Rows are points. The window is the flat piece filled in between its corners: a triangle in 3 columns, a solid with four corners in 4, and so on. A path goes straight from each point to the next, and from the last back to the first. List the points from which the path goes on through the window.

Window, 3 rows:
[26 31 -44]
[1 6 -52]
[-22 -44 35]
Path:
(1): [-9 -76 8]
(2): [-32 9 54]
(3): [-18 49 -27]
(4): [7 -7 -54]
(5): [5 -85 45]
(6): [-46 13 9]
(7): [-12 19 -34]
(8): [11 -2 -55]
Through the window after points: 1, 3, 5, 7

Window:
[10 -1 -1 6]
[-24 12 43 -13]
[11 41 51 5]
[34 6 -79 -50]
Path:
(1): [40 5 -8 -26]
(2): [45 1 21 -27]
(3): [6 47 8 6]
(4): [-22 26 -102 -47]
(5): [69 -8 -25 -38]
(6): [21 -18 -39 -61]
(7): [22 16 -80 -18]
(8): [-9 50 9 -4]
Through the window after points: 4, 8

Window, 8 rows:
[-74 28 -23 -4 8 -6 -30 74]
[54 -6 11 -20 39 -44 26 -42]
[63 62 -31 -11 21 -11 -48 26]
[-4 8 -33 -13 -32 -91 -55 -25]
[-26 -55 -42 -25 -72 2 25 -60]
[67 -43 -61 26 74 14 87 4]
[-13 -20 -28 17 97 72 -62 47]
[-11 -12 2 65 -20 -44 47 -33]
Path:
(1): [-37 43 -74 -27 67 13 -14 -41]
(2): [53 -40 5 -3 -5 -18 4 50]
(3): [46 -28 -6 7 23 -13 16 3]
(4): [6 6 -34 -16 41 -24 37 -28]
(5): [-2 54 -55 -11 12 -13 8 -36]
(6): [32 -14 4 18 -5 -52 21 14]
(7): [20 -33 -25 6 -33 -22 4 -10]
(8): [-16 7 -28 0 -13 -13 12 -39]
(9): [-36 38 -33 3 24 -18 7 -39]
(10): [-8 -69 -23 9 -17 0 15 15]
(11): [13 -60 -2 28 3 -13 14 28]
(12): [-62 36 -59 -28 38 2 -8 -59]
Through the window after points: 3, 7

Window (11 x 11):
[58 -2 -40 -21 7 -33 8 1 -61 -88 -7]
[52 24 -7 -25 -28 15 -31 -74 49 42 -21]
[-5 1 14 72 -16 -1 39 14 -20 106 47]
[24 -28 35 -21 8 -48 -29 -60 17 -12 -40]
[5 -30 -31 41 -37 6 55 33 -6 65 -31]
[-11 -48 -9 -6 -11 37 24 26 -6 84 37]
[-43 -21 -13 53 -29 42 -1 -31 -28 78 0]
[66 -53 1 49 0 -2 -16 8 -12 -81 3]
[37 -9 -7 20 62 0 29 -8 1 -101 -17]
[13 -18 2 7 -36 -12 45 -4 -5 -85 17]
[25 17 30 0 0 0 -28 24 -6 -67 -31]
Path:
(1): [21 -11 1 -23 -13 69 53 -6 -34 51 -22]
(2): [40 -7 12 -38 -25 9 58 -17 -46 -22 -48]
(3): [5 -8 4 71 18 -44 -78 -35 50 -1 10]
(4): [22 -16 -47 -22 23 -57 4 0 47 -41 33]
(5): [38 -20 48 74 -27 57 37 9 -65 13 -54]
(6): [71 -3 59 15 -17 0 27 -46 -14 2 -21]
(7): [-21 -22 -62 -7 24 3 -37 6 16 -36 10]
(8): [-2 -8 -16 44 -22 -48 -14 -19 27 18 -1]
Through the window after points: none

Window (14 x 14):
[-15 35 29 14 -28 29 -4 -57 10 -38 59 5 52 -16]
[-7 -44 42 80 2 54 -16 -80 -7 -69 3 1 49 4]
[-8 -31 -16 11 3 35 -13 -5 67 53 -15 46 6 55]
[0 -1 -30 -62 20 -18 -36 54 -17 41 -42 -47 20 15]
[-70 11 -55 10 4 -42 -55 53 -9 70 -32 -3 14 -3]
[-34 -43 -25 -35 -4 -81 7 -1 15 89 -46 5 21 12]
[-4 -12 0 48 -41 29 28 -17 -42 -25 45 -17 -25 -3]
[-11 -39 40 3 45 -23 -56 -13 4 45 19 61 -20 59]
[-10 36 -78 -22 56 -31 3 3 -37 58 -41 3 11 -7]
[17 -20 26 59 16 31 -21 -60 44 -38 44 -26 -6 -55]
[-9 -41 -7 12 -33 34 -44 -89 24 -82 16 35 -9 -19]
[-12 56 -4 55 -17 -38 18 -14 8 -52 5 -44 -18 44]
[17 28 -4 5 -15 -48 -12 49 -10 49 -63 34 3 -9]
[-10 -9 46 25 -15 57 -56 -102 11 23 -7 -1 -20 12]
Path:
(1): [83 -2 -46 41 42 -12 0 -67 -23 47 -9 5 41 33]
(2): [46 -32 -60 -8 -74 -11 -56 -52 8 23 5 -17 16 4]
(3): [-59 39 56 59 70 6 31 8 20 -45 -10 20 -21 3]
(4): [-65 44 -9 -20 19 11 10 1 45 9 -59 3 -14 -59]
(5): [-4 -28 -15 16 -8 -10 -49 -13 -12 19 9 -6 13 21]
(6): [55 -20 -73 -16 36 -15 -67 -28 -12 23 43 42 2 30]
(7): [-55 7 17 25 -8 -10 14 18 15 13 -38 -24 14 -4]
(8): [-101 -31 50 -32 -11 -29 -49 39 32 15 1 32 -38 22]
Through the window after points: 2, 4, 8
